Rows are points. Each copy is the shape, with its points in the same order, stretched, turned, moved and blurred by noise. Say if it was mirrored as well.

Shape (8 x 2)
14 7

-15 -20

9 13

11 -27

-37 24

-17 0

4 -2

-12 8
Copy 1 (8 x 2)
-1 13

-12 -25

-7 16

18 -12

-60 2

-27 -6

-4 0

-27 1
Copy 1 is: only turned
Copy 2 (8 x 2)
4 8

8 -31

-3 9

31 -19

-45 -21

-12 -20

8 -4

-11 -12
Copy 2 is: only turned
Copy 3 (8 x 2)
16 9

-11 -21

10 16

20 -26

-43 20

-16 1

2 1

-11 7
Copy 3 is: only turned
Copy 4 (8 x 2)
7 17

9 -24

-2 17

30 -9

-37 -13

-6 -13

6 2

-11 -4
Copy 4 is: only turned

Shape (7 x 4)
-27 14 20 10

-1 -10 -38 17

9 27 40 -21

-6 16 -27 -5

22 -10 30 27

-29 -17 4 3

-19 -12 0 -29
Copy 1 (7 x 4)
10 25 17 10

2 -18 -34 22

16 32 31 -34

-6 12 -23 3

51 -15 21 -5

-8 -3 11 23

-29 3 9 -3
Copy 1 is: only turned
Copy 2 (7 x 4)
-31 21 -20 -5

5 -39 -17 17

-4 36 -13 -54

-3 -27 -34 -16

19 28 15 5

-35 -9 4 -1

-32 -21 4 -34
Copy 2 is: only turned
Copy 3 (7 x 4)
19 -24 -17 -23

-46 2 -2 -25

60 3 -7 7

-9 26 -9 -33

10 -42 1 28

-7 -26 2 -37

13 6 18 -44
Copy 3 is: mirrored
Copy 4 (7 x 4)
-40 7 14 23

24 -12 -16 29

-34 29 16 -23

9 18 -21 23

2 -15 46 -8

-33 -20 -9 17

-31 -8 -32 -6
Copy 4 is: only turned

Shape (14 x 8)
12 -7 12 35 -1 -13 -59 9

-5 -4 -29 -14 -15 -26 -6 11

4 13 -23 -12 -20 18 9 -25

29 -34 44 21 -9 13 -51 8

-12 -21 5 2 -16 -6 -10 26

-16 -33 -22 -20 13 -3 -9 3

18 -10 40 17 14 22 -33 3

-22 3 -5 -9 -16 -14 12 -34

-4 -21 -31 -10 -21 -3 4 -30

-19 -25 -15 12 9 4 -17 12

-9 -24 -27 -12 17 -35 7 8

38 1 28 -9 -2 17 -34 -17

16 -25 5 30 9 -1 -14 26

-15 1 -23 -39 -1 9 -6 -12
Copy 1 (14 x 8)
-4 14 37 53 17 -16 -39 -6

-18 -7 -17 7 -13 -21 -13 2

4 10 -27 -24 5 19 -15 -8

26 -4 60 37 4 16 -33 -19

-21 -9 12 19 -19 10 -6 -2

-27 -40 3 -16 -8 7 -26 -5

12 -1 51 22 28 26 -20 -2

-17 6 -14 -21 12 3 -3 -37

-4 -9 -30 -14 -6 7 -26 -31

-32 -21 6 18 -1 16 -25 -1

-27 -44 -13 -1 -5 -18 -3 -5

42 9 37 -1 28 7 -28 -10

-4 -24 17 43 2 16 -12 7

-17 -8 -10 -41 2 7 -26 2
Copy 1 is: only turned
Copy 2 (14 x 8)
11 -47 4 13 1 -2 -49 17

-30 -24 1 0 -11 -31 9 -10

7 24 -28 6 -27 -4 10 -13

49 -39 36 -11 -8 14 -35 5

-19 -36 24 -1 -14 5 -10 -4

-24 -37 1 -19 -7 -1 -3 -37

44 -22 12 -3 8 30 -26 -5

-20 22 6 9 -11 -10 -11 -29

-10 2 -11 -3 -37 -23 -3 -34

-20 -44 -4 -1 -10 17 -17 -13

-32 -38 2 1 9 -25 11 -38

51 4 6 -19 -3 -1 -13 -1

13 -55 14 21 2 13 -9 -3

-20 0 -16 -28 -18 -11 7 -18
Copy 2 is: only turned

Shape (17 x 11)
3 -17 9 15 -44 0 -12 5 -36 -8 -21

10 -22 -32 12 -10 12 -33 15 -10 -24 -21

-11 15 -34 -15 -15 -20 9 -24 -30 23 49

28 5 -24 11 -11 26 -5 -40 5 3 29

6 -1 23 8 -1 24 -21 5 -13 0 9

7 10 -23 -18 -13 -23 -28 -11 3 6 3

25 -17 15 3 30 -5 -3 -58 -14 3 -20

12 -5 -15 28 27 -14 -1 -16 3 19 -5

-9 0 31 -25 13 -3 -21 -7 22 11 -43

21 18 -38 -19 -3 42 2 -13 7 4 0

-18 16 -7 -6 -19 -5 9 7 9 -27 10

-10 -27 -5 -5 9 3 11 -28 7 43 4

-22 31 -11 21 13 -16 -11 42 -22 2 30

-11 -4 -13 -12 -2 15 -7 37 29 -17 -10

-10 -31 -33 -5 3 4 -13 -1 -27 -4 18

-13 2 -9 -21 13 6 -7 -9 13 30 1

29 -34 19 -21 45 -2 10 22 19 12 -12
Copy 1 (17 x 11)
-11 28 10 4 -34 13 -20 14 -27 -14 19

10 -17 -35 16 -31 22 -3 7 -22 -16 21

-2 12 7 -29 -15 -23 -7 59 52 13 22

14 16 -11 2 -13 13 -4 -17 56 1 34

9 -4 20 0 -3 25 -27 -1 13 -10 10

22 -7 -11 -14 5 -16 -7 16 5 14 42

13 27 -12 -43 -5 0 -18 -55 23 15 -14

17 2 -11 6 5 -6 -8 -17 22 25 -20

11 -8 3 -26 52 12 -3 -33 -23 13 5

34 14 -32 -9 13 33 14 4 33 -15 33

3 -5 15 0 4 -11 17 16 1 -28 27

-18 7 2 -21 14 21 11 -7 29 42 -18

19 -28 19 16 4 -19 -23 60 15 -13 -4

15 -36 -3 14 16 23 26 9 -18 -16 13

-14 -21 -16 -17 -39 14 0 35 12 0 0

7 -10 -5 -20 35 14 5 7 20 25 3

39 -21 15 -23 -1 29 20 -25 1 29 -35
Copy 1 is: mirrored
Copy 2 (17 x 11)
7 -38 6 7 -6 -5 -2 -24 -20 -43 -1

21 -16 -2 22 27 -7 -20 -16 -17 -31 -33

-29 38 -36 4 -13 -19 27 -32 -21 -12 29

16 13 2 26 12 -13 25 -47 7 20 3

35 -9 12 1 8 8 1 2 -8 -6 9

1 18 -17 -6 -14 -39 0 -25 -10 -16 -12

-6 -26 21 -17 37 -44 13 -25 16 27 4

-7 -10 8 19 15 -26 1 4 -10 26 -15

3 -23 17 -48 -2 -14 -10 5 7 6 -41

7 17 -6 0 23 8 38 -36 -12 4 -38

-14 16 5 2 -18 11 -3 -13 19 -28 -26

-15 -15 -21 -10 2 -2 5 -18 -10 35 -6

0 33 0 18 -6 4 -7 37 -26 -29 9

16 1 -8 -1 -1 22 -13 13 7 -17 -58

-3 4 -30 12 27 -3 -8 -16 -18 -16 5

-4 11 -11 -22 3 -1 5 -6 -15 16 -21

20 -30 -28 -18 17 -12 6 38 20 20 -33
Copy 2 is: only turned
